Each row is a point. Each copy is the shape, with its points in the same order, turned, moved and blurred by noise. Is it also mirrored, or only turned?

Shape (6 x 3):
[[ 0.24 -0.49  0.11]
 [-0.29  0.36 -0.13]
 [ 0.30 -0.76 -0.12]
 [ 0.60 -0.45 -0.12]
 [-0.18  0.25  0.23]
 [ 0.02  0.43  0.18]]
Copy 1 (6 x 3):
[[ 0.11 -0.40  0.18]
 [-0.06  0.48 -0.35]
 [ 0.04 -0.74  0.02]
 [ 0.44 -0.57 -0.04]
 [ 0.01  0.45  0.03]
 [ 0.27  0.52 -0.05]]
Copy 1 is: only turned
Copy 2 (6 x 3):
[[ 0.43  0.00  0.28]
 [-0.44 -0.12 -0.15]
 [ 0.75 -0.23  0.19]
 [ 0.67  0.16 -0.05]
 [-0.41  0.13  0.14]
 [-0.41  0.28 -0.05]]
Copy 2 is: only turned
Copy 3 (6 x 3):
[[-0.28  0.22 -0.31]
 [ 0.04 -0.53  0.29]
 [-0.24  0.33 -0.72]
 [ 0.08  0.38 -0.54]
 [-0.15 -0.16  0.42]
 [ 0.17 -0.09  0.48]]
Copy 3 is: mirrored
Copy 4 (6 x 3):
[[ 0.13  0.09 -0.47]
 [-0.17 -0.48  0.32]
 [-0.07  0.06 -0.80]
 [ 0.28 -0.21 -0.70]
 [-0.03 -0.14  0.39]
 [ 0.16 -0.39  0.40]]
Copy 4 is: mirrored

Shape (7 x 4):
[[ 0.29  0.36 -0.10 -0.35]
 [-0.05 -0.01  0.10 -0.25]
 [ 0.11 -0.14 -0.58 -0.01]
 [ 0.27  0.29  0.14 -0.11]
 [-0.70 -0.19 -0.81  0.13]
 [ 0.17 -0.15  0.06 -0.28]
 [ 0.09 -0.13 -0.15  0.81]]
Copy 1 (7 x 4):
[[ 0.33  0.21  0.37  0.18]
 [ 0.09 -0.13  0.15 -0.12]
 [ 0.64  0.17 -0.23 -0.21]
 [ 0.03  0.26  0.38  0.06]
 [ 0.54 -0.15 -1.00 -0.05]
 [ 0.20 -0.02  0.27 -0.32]
 [-0.01  0.70 -0.51 -0.45]]
Copy 1 is: mirrored
Copy 2 (7 x 4):
[[ 0.26  0.50 -0.03  0.13]
 [ 0.02  0.00  0.05 -0.02]
 [ 0.54 -0.14 -0.49  0.02]
 [-0.04  0.32 -0.04  0.22]
 [ 0.87 -0.82 -0.17  0.11]
 [ 0.05  0.08 -0.14 -0.19]
 [-0.10 -0.48 -0.65  0.63]]
Copy 2 is: mirrored

Shape (12 x 6):
[[ 0.32 -0.48 -0.08  0.11  0.24  0.03]
 [ 0.03  0.09  0.13 -0.48 -0.22  0.38]
 [ 0.00 -0.17 -0.02  0.28  0.13  0.48]
 [ 0.20  0.14 -0.01  0.16 -0.02  0.60]
 [-0.09  0.56 -0.11  0.70 -0.04  0.12]
 [-0.60  0.03 -0.27  0.20  0.50 -0.35]
 [-0.02 -0.04  0.35  0.06 -0.05  0.15]
 [-0.73 -0.67  0.09  0.33 -0.10 -0.19]
 [ 0.26  0.27  0.93  0.12  0.51  0.21]
 [-0.49  0.46  0.17 -0.02 -0.02 -0.13]
 [ 0.21  0.37 -0.31  0.13  0.24  0.18]
 [ 0.17 -0.86  0.65  0.14  0.24 -0.01]]
Copy 1 (12 x 6):
[[-0.18 -0.02 -0.28  0.10  0.54  0.05]
 [ 0.15 -0.21 -0.04 -0.50 -0.22 -0.13]
 [-0.06  0.46 -0.06 -0.27  0.29 -0.03]
 [ 0.31  0.34 -0.14 -0.42  0.16  0.03]
 [ 0.66  0.54  0.42 -0.01  0.55 -0.25]
 [-0.18  0.07  0.44 -0.15  0.86 -0.76]
 [ 0.07 -0.03  0.37 -0.13  0.14  0.07]
 [-0.71  0.40  0.43  0.26  0.18 -0.41]
 [ 0.18 -0.21  0.69 -0.48  0.56  0.69]
 [ 0.22 -0.03  0.67 -0.29  0.25 -0.54]
 [ 0.47  0.09 -0.10 -0.45  0.59 -0.25]
 [-0.69 -0.11  0.13  0.21  0.29  0.54]]
Copy 1 is: only turned
Copy 2 (12 x 6):
[[ 0.19  0.10 -0.03  0.31  0.18  0.31]
 [-0.05  0.41  0.24 -0.61 -0.11  0.29]
 [-0.32  0.30 -0.04  0.19 -0.17  0.23]
 [-0.24  0.60 -0.12 -0.08 -0.24  0.09]
 [-0.47  0.08 -0.55 -0.09 -0.34 -0.44]
 [-0.56 -0.54 -0.01  0.00  0.41 -0.15]
 [-0.01  0.08  0.20 -0.14 -0.31  0.06]
 [-0.36 -0.77  0.13  0.16 -0.24  0.54]
 [ 0.16  0.39  0.63  0.14 -0.35 -0.60]
 [-0.41 -0.25  0.12 -0.56 -0.12 -0.29]
 [-0.24  0.39 -0.32 -0.15  0.22 -0.21]
 [ 0.42 -0.15  0.55  0.54 -0.24  0.38]]
Copy 2 is: only turned
Copy 3 (12 x 6):
[[-0.30  0.08 -0.29  0.45 -0.05  0.07]
 [ 0.03 -0.16  0.34 -0.23 -0.28  0.28]
 [-0.10 -0.47  0.03  0.25  0.12 -0.08]
 [ 0.05 -0.51  0.11  0.20 -0.19 -0.17]
 [ 0.11 -0.32  0.37  0.28  0.39 -0.80]
 [ 0.03  0.25 -0.11 -0.09  0.90 -0.23]
 [ 0.05 -0.14  0.40  0.28  0.17  0.12]
 [-0.65 -0.08  0.18  0.20  0.89  0.23]
 [ 0.84 -0.12  0.23  0.73  0.03  0.31]
 [ 0.28  0.00  0.57 -0.21  0.52 -0.12]
 [ 0.19 -0.13 -0.03  0.04 -0.05 -0.50]
 [-0.32  0.09 -0.07  0.84  0.22  0.73]]
Copy 3 is: mirrored
Copy 4 (12 x 6):
[[-0.11  0.16 -0.36  0.16  0.05 -0.13]
 [-0.13 -0.09  0.21 -0.41  0.58  0.10]
 [-0.38  0.14  0.15  0.18  0.11  0.24]
 [-0.20 -0.09  0.24  0.10  0.30  0.49]
 [ 0.19  0.33  0.69  0.24 -0.23  0.49]
 [ 0.07  1.07  0.34  0.12  0.11 -0.15]
 [-0.17  0.00  0.34 -0.02  0.14 -0.12]
 [-0.59  0.68  0.26 -0.23 -0.34 -0.54]
 [ 0.14 -0.33  0.52  0.61  0.54 -0.44]
 [ 0.16  0.43  0.82 -0.24  0.24 -0.15]
 [ 0.25  0.29  0.19  0.19  0.29  0.47]
 [-0.37 -0.13 -0.24  0.28 -0.03 -0.77]]
Copy 4 is: only turned
